Rows are points. Each copy is the shape, with its points in the same order, stretched, turned, moved and blurred by noise. Is it also mirrored, or only turned?
In the rows, zero is written as 128.

Shape (9 x 3):
[[140 156 140]
 [148 125 164]
 [147  80  83]
 [121 129 179]
 [171  47 104]
 [111 152 146]
 [113 178 151]
 [152  96  92]
 [165 122 126]]
Copy 1 (9 x 3):
[[136 149 130]
 [144 120 157]
 [144  68  90]
 [121 126 172]
 [171  39 117]
 [109 147 135]
 [109 170 136]
 [148  85  98]
 [159 114 125]]
Copy 1 is: only turned
Copy 2 (9 x 3):
[[139 162 128]
 [151 125 149]
 [116  86  80]
 [137 128 173]
 [147  46  91]
 [115 161 147]
 [119 185 143]
 [127 102  86]
 [157 122 106]]
Copy 2 is: only turned
Copy 3 (9 x 3):
[[117 142 148]
 [156 162 135]
 [152  83  81]
 [139 185 121]
 [203  88  83]
 [ 96 165 129]
 [ 98 159 151]
 [153  86  96]
 [157 111 132]]
Copy 3 is: mirrored

Shape (9 x 6):
[[126 159 160 130 121 131]
 [151 167 114 101 125 125]
 [181 159 159 111  83 148]
 [103 174 142 162 112 111]
 [ 67  64 135 144 174 106]
 [ 47  67 102 136 124 143]
 [138 151 133  97 127  85]
 [149  91  77 135  90 110]
 [161 131 127 124 153 150]]
Copy 1 (9 x 6):
[[154 170 152 120 122 133]
 [132 126 169  87 119 138]
 [196 133 163  89  90 159]
 [121 186 161 143  97 120]
 [110 127  79 190 167  84]
 [ 86 108  55 177 121 130]
 [141 131 159  93 119  89]
 [136  57 137 150  82 118]
 [155 114 164 129 158 149]]
Copy 1 is: mirrored
Copy 2 (9 x 6):
[[118 154 132  91 128 111]
 [176 157 121 112 138 110]
 [180 149 115  52 106 127]
 [101 173 116 123 102  98]
 [ 64  84 160 156 149 132]
 [ 96 110 186 173  99 169]
 [158 134 136 109 137  72]
 [176  94 123 145  80 133]
 [148 123 104 103 157 145]]
Copy 2 is: mirrored
Copy 3 (9 x 6):
[[139  93 137 111 131  90]
 [159 142 116  77 134  88]
 [189 112 132  92  90 106]
 [115  94 110 133 130  60]
 [ 42 115 156 144 190 149]
 [ 34 106 112 105 147 149]
 [139 158 147  94 135  86]
 [121 174  82 124 110 148]
 [159 120 120 106 164 136]]
Copy 3 is: mirrored
Copy 4 (9 x 6):
[[135 147 179 141 139 137]
 [179 133 160 150 146 131]
 [184 122 180 125  94 140]
 [110 158 184 175 130 107]
 [ 61 106 130 114 191 126]
 [ 59  73 125 161 161 154]
 [167 121 176 143 165 113]
 [149  68 110 150 125  97]
 [154 147 126 106 139 133]]
Copy 4 is: mirrored

Shape (11 x 8):
[[102 112  98 112  96 169 103  89]
 [188 178  81 136 164 170 142  93]
 [102 122 169 153 132 117  99  99]
 [183  93  93 143 127 111 127 182]
 [165 146 142 131  93 174 101 108]
 [140 163  92 112 176 146 139 164]
 [108 168 121 117  96  80 109 161]
 [ 92 156  89 101 136 170 176  99]
 [156 172 151 119 114 101 133 141]
 [ 93 110 169  60 151 134  96 177]
 [111 120 166  90 178  95 106  98]]
Copy 1 (11 x 8):
[[114 114 113 119  75 166 141  85]
 [133 153  76  85 188 179 158 105]
 [ 95 144 156 160 122 132  93 108]
 [165  73 152 116 156 132 170 175]
 [158 169 138 127 116 165 146 116]
 [108 128  97  82 152 164 153 173]
 [125 136 104 147  90  84 120 171]
 [ 52 139  78 101 114 160 175 109]
 [126 175 124 134 131  91 144 149]
 [ 91 122 177  71  77 126 114 186]
 [ 79 133 152  96 145 115  88 105]]
Copy 1 is: only turned
Copy 2 (11 x 8):
[[145 105  92  97 121 116 108  88]
 [205 180  74 138 166 100 144 132]
 [134 120 138 182 110 113 100  92]
 [167  82  75 165 155 115 118 195]
 [203 129  89 136 116 114  82 109]
 [159 153 121 125 186 109 119 173]
 [139 117 140 132  95  75  97 176]
 [154 154 125  84 140 137 153 117]
 [193 131 141 158 108  90 109 161]
 [145  84 183 123 174 107  68 130]
 [149 105 175 173 158  79 127  91]]
Copy 2 is: only turned
Copy 3 (11 x 8):
[[ 99 147 132  90  65 147 106  92]
 [153 145 147 113 137 177 166  87]
 [ 79 148 131 149 135 103  95 112]
 [166  99  99 132 127 159  95 147]
 [118 131 161 147  87 162 112  96]
 [126 154 126  99 149 192 132 144]
 [131 174 130 133 104 126  98 176]
 [ 92 148 140  63 106 146 166 125]
 [135 144 162 153 138 129 119 166]
 [ 73 130 161 104 138 168  45 163]
 [ 98 148 161 106 180 101  82 120]]
Copy 3 is: only turned

Shape (13 x 9):
[[147 135 127  91 125 118  83 175 157]
 [ 70 135 118 142 174 137 179 143 148]
 [109  83  71 152 133 146 117 189  81]
 [115 134 123 123 209 147 132 126 111]
 [146 124 116 171 110 128 169 146 160]
 [142 117 126 135 166  82  69  75 128]
 [133 114 160 107 138 149 104 136 164]
 [136 134 153  83 104 139  93 121 142]
 [112 146 106 114 132 146 134 108 100]
 [ 78 191 150 145 104 139 197 159 106]
 [ 92  91  65 153 113 153 120 120 181]
 [116 150  79 116 163 158  93 105 108]
 [132 161 137 147  68 156  49  91 165]]
Copy 1 (13 x 9):
[[177 155 177 129 118 161  83 130 145]
 [116 120  62 146 155 149 130 142 162]
 [169  87  83 126 143 148  38  85 145]
 [154  98  86 122 148 197 146 125 132]
 [148 150  81 155 123 104 103 127 104]
 [172 103 169 137 176 154 152  99  87]
 [146 131 161 161 100 163 123 127 130]
 [129 131 196 124  97 155 115 122 121]
 [116 109 120  97 138 156 115 107 117]
 [ 81 118  91 104 129 115  93 188 137]
 [116 151  99 178 152 133  86  62 131]
 [130 118 122  99 164 200 105  85 108]
 [ 99 157 212 156 132 156  75 109  57]]
Copy 1 is: only turned
Copy 2 (13 x 9):
[[107 147 125  78  86  89 140 176 149]
 [134 132 142 164 157 149 108 200 150]
 [ 74  85 155 172 125 149 193 157  99]
 [ 94 145 149 107 153 160 112 167 116]
 [116 161 121 175 146  95 143 144 147]
 [ 87 102 140  79 152  94  96 132  78]
 [108 145 158  86 108  99 100 150 175]
 [122 123 123  67  90 109 106 117 166]
 [117 108 100 115 128 160 121 118 121]
 [192 146 127 155 118 159 130 148 142]
 [ 76  94 112 174 123 115 103 162 151]
 [ 77 111 100  98 111 165 103 132  97]
 [106 123 123  84  41  84  54  84 128]]
Copy 2 is: mirrored
Copy 3 (13 x 9):
[[131 129  65 116 151 194 160 155 143]
 [114 118 179 150  94  90 197 148 107]
 [124  62 149 185 124 184 161 170  74]
 [120 107 168 146 173 123 168 141 115]
 [157 113 116 137  63 120 171 115  97]
 [105 106  97  91 139 119  85 117 129]
 [120 142 108 146 118 153 156 129 167]
 [125 164 106 123 124 170 131 139 135]
 [128 134 160 131 123 143 154 139  74]
 [173 161 177 141  73  95 182 196  70]
 [ 61 107 115 170  69 142 171 108 103]
 [106 123 137 155 174 147 147 122  73]
 [102 177  45 156 110 138 102 119 126]]
Copy 3 is: only turned

Shape (16 x 11):
[[168 130 108 108 102 116 140 147 146 161 143]
 [ 68 183 153 156  81  47  98  67 107 126 125]
 [160  99 124 137 119 189 107  96 186  84 135]
 [114 115 101 146 135  92 144 158 162 162 115]
 [ 80 215 152 139  86 110 120  70 119 157  95]
 [143 155  72 139 148 108 149 153 152 166 114]
 [126 189 181 141 126  83 123 109 175 131 123]
 [106 112 125 120 111 164  99  91 160  73 148]
 [ 95 159 113 159  82 126  81 129 138 139 106]
 [166 113  85 120 137  93 106 141 160 171  86]
 [121 113 119 102 156 100 133 145 149 168  90]
 [159 116  93 104 133 122 153 140 115 122 115]
 [157 103 167 144 176 183  71 115 149  60 157]
 [129 180 134 173  99  86 151  82 142 147  89]
 [120 113 117 141 133  83 140 124 117 210 131]
 [150 147 106 110 160 107 127  89 153 143 159]]
Copy 1 (16 x 11):
[[176 128  90 121  75 145 141 124 136 156 161]
 [ 99 168  78 129 129 163  83  25 132 105 106]
 [139 152 194 135  51  73 106 167 127 100 130]
 [132  86  86 137 110 124 142 124 158 168 137]
 [ 94 220  95  99 110 162 128  46 126 140  97]
 [149 131  71 113 112 105 156 123 141 179 158]
 [150 179 126 111 130 140 112  85 192 114  92]
 [100 146 176  98  74 105 101 143 128  82 139]
 [ 99 163  80 122  84 141  88 120 128 145 105]
 [177  94  81 109  81  96 125 110 126 190 109]
 [139  83 115  80 113 130 147 111 142 173 116]
 [164 113 106 104 111 112 159 131  94 141 153]
 [141 146 228 109 127  76  62 175 138  99 149]
 [141 184  92 155 114 129 142  68 134 144  87]
 [139  97  97 147 109 162 133  83 135 202 152]
 [150 140 134 111  99  96 131  76 152 147 166]]
Copy 1 is: mirrored
Copy 2 (16 x 11):
[[127 128 101 145  82 111 155 142 126 152 136]
 [ 82 129 149 176 140  43  64  56 106 106 157]
 [131 121  85  87  53 169 114  97 149  97  91]
 [ 94 104 107 157 128  85 132 150 170 155 113]
 [ 84 202 145 178 139  95  89  59  99 121 123]
 [115 145  72 171 142 103 142 158 159 129 113]
 [137 162 166 151 124  82  97 103 161 113 156]
 [ 85 113  98  72  85 140 104  85 128 107 120]
 [ 72 145 102 163 104 107  70 111 132 129 103]
 [153 116  80 154 122  86 120 154 158 160  90]
 [121 130 124 130 154  96 137 148 150 173  92]
 [118 106 102 111 112 118 163 151 103 129 105]
 [151  85 116  61 118 199  81 109 136  98 121]
 [123 152 135 200 122  83 118  87 132 108 112]
 [110 104 119 192 145  90 144 116 135 187 132]
 [148 133  81 122 141 110 145  96 137 131 161]]
Copy 2 is: only turned
